Each point is reached from the start by the listed moves, each made 0, 1 or 2 times, or once backwards (-1), plus a little noise. Is the number of moves made odd or even? Then give how often each move was made.
In the rows, 128 means zero.

Moves:
(1): [133 114 134 135 121 135]
(2): [129 144 136 134 103 169]
(3): [119 138 132 154 130 158]
Start: [143 120 168 126 122 114]
Points:
[122 168 180 178 105 209] => even (-1, 1, 2)
[151 160 176 107  78 158] => even (-1, 2, -1)
[148 108 169 135 116 120] => odd (1, 0, 0)
[154 127 196 150  59 214] => even (2, 2, 0)

Moves:
(1): [134 123 108 120 151 113 119 118]
(2): [106 107 113 121 151 129 149 143]
(3): [120 126 116 141 129 130 122 138]
(4): [133 130 130 130 133  98 132 137]
(5): [115 114 137 130 137 122 146 117]
(6): [135 104 120 118 113 142 119 122]
(7): [138 132 122 154 118 114 132 141]
(8): [137 133 141 134 142 120 131 145]
Start: [131 124 144 127 131 114 140 129]
Points:
[134 137 176 104 211  25 169 126] => even (1, 0, -1, 2, 1, -1, -1, 1)
[221 139 161 171 133   7 127 166] => even (1, -1, -1, 2, 0, 1, 2, 2)
[159  86 144 134 134  96 124 170] => even (0, 0, 1, 1, 0, 2, 0, 2)
[164 119 103 170 112  72  95 140] => odd (1, -1, 2, 1, 0, 1, 1, 0)
[176 164 192 103 130 146 105 126] => odd (0, -1, -1, -1, -1, 0, -1, 2)
[156 119 173 113 219  10 145 112] => even (2, -1, 0, 2, 2, 0, -1, 2)

Moves:
(1): [127 123 113 133 137 137 135 115 132 129 125 138 141]
(2): [123 128 128 127 124 118 136 125 133 127 121 129 133]
(3): [132 131 139 136 124 128 122 143 137 138 120 144 131]
(4): [135 115 124 132 139 127 134 136 125 130 129 120 147]
(5): [120 115 117 118 123 132 128 132 130 130 130 131 131]
(6): [136 121 136 126 121 126 127 123 125 119 118 129 122]
(7): [123 129 122 129 136 131 129 144 127 121 121 124 143]
(8): [ 97 115 125 141 128 136 134 138 117 128 133 136 174]
(9): [123 126 128 126 137 133 126 126 115 129 144 141 148]
(10): [116 120 131 132 134 133 138 140 127 117 140 133 144]
(11): [114 124 131 123 138 139 131 131 137 129 132 125 140]
Start: [130 126 116 106 126 129 143 115 124 129 141 121 124]
Points:
[141  73 123 155 147 143 172 108  93 120 145 173 227] => odd (2, 0, 1, 2, -1, 2, -1, 1, 1, 1, -1)
[ 46  60  83  91 163 171 169 127  92 134 228 145 249] => odd (0, 0, -1, 1, 2, -1, -1, 1, 2, 1, 1)
[130  56  85 134 109 132 168 131 140 156 102 170 196] => even (2, 1, 2, 2, 2, 1, -1, 1, -1, 0, -1)
[ 28  95 120 123 144 179 160 178 128  96 136 121 236] => odd (0, -1, 0, -1, 0, 1, 2, 2, -1, 1, 2)
[136  62  69  78 170 163 166 131 126 103 155  96 161] => even (1, -1, -1, 2, 2, 1, 1, -1, 0, 1, 1)
[146 110  46  85 185 163 145  84 106 144 172 128 165] => even (2, -1, -1, 1, 1, -1, 1, -1, 2, -1, 0)

Moves:
(1): [137 128 138 122 112 120 142 124 125 121 136 147 137 120 140]
(2): [109  89 122 129 142 133 139 123 127 146 126 129 108 110 127]
(3): [139 115  96 121 120 119 103 133 135 138 130 148 121 145 139]
(4): [122 110 132 129 115 139 120 124 123 141 123 135 145 142 125]
(5): [110 115 128 117 136 113 130 138 115 139 134 128 135 135 137]
(6): [122 139 131 127 137 129 144 125 132 127 115 129 130 126 119]
(7): [129 151 129 141 136 125 134 146 113 127 125 133 130 102 130]
(8): [113 129 141 127 124 138 127 142 125 125 130 123 129 122 141]
(9): [107 136 134 124 135 134 134 128 114 121 135 133 122 135 120]
(10): [118 109 108 130 125 115 128 118 129 120 145 132 146 123 131]
(11): [132 119 146 136 135 127 111 128 124 119 116 125 136 139 125]
(12): [134 119 115 119 130 127 121  88 137 138 129 140 133 124 120]
(13): [135 134 124 124 129 131 115 125 133 118 117 115 107 106 103]
(14): [145 119 122 126 135 125 123 149 131 118 132 126 128 126 141]
Start: [109 136 128 124 124 113 126 127 117 130 123 131 108 115 138]
Points:
[ 32   7 119 101 109  56 102  89  70 143 147 194 153 123 139] => even (2, 1, 1, 1, 2, 0, 0, 0, 1, 2, 2, 0, 1, -1)
[117  76 128  62  90 101 140  84 103 193 140 202 157 126 172] => odd (2, 0, 0, 2, 2, 0, 0, 0, 0, -1, -1, 2, 0, 1)
[109 175 191 120  98  80  75 171  34 127 106 188 140 126 144] => even (2, -1, 1, 1, 2, -1, 2, 0, 1, -1, 2, 0, 1, -1)
[ 27  91 125 120 156  95  58 148  78 130  84 111 105 149  76] => even (-1, 0, 1, 1, 2, 1, 0, 0, 1, 1, 2, -1, 2, -1)
[141  83  73  68 116  90 119  16 168 134 114 175  48  54  95] => odd (2, 1, 1, -1, 0, 1, -1, 0, 0, 0, 0, 2, 2, 0)
[171 138 109 146 127  88 122  63 152  77 119 126 186 100 114] => odd (0, -1, -1, 0, -1, 1, 0, -1, -1, 2, 1, 1, 0, 1)
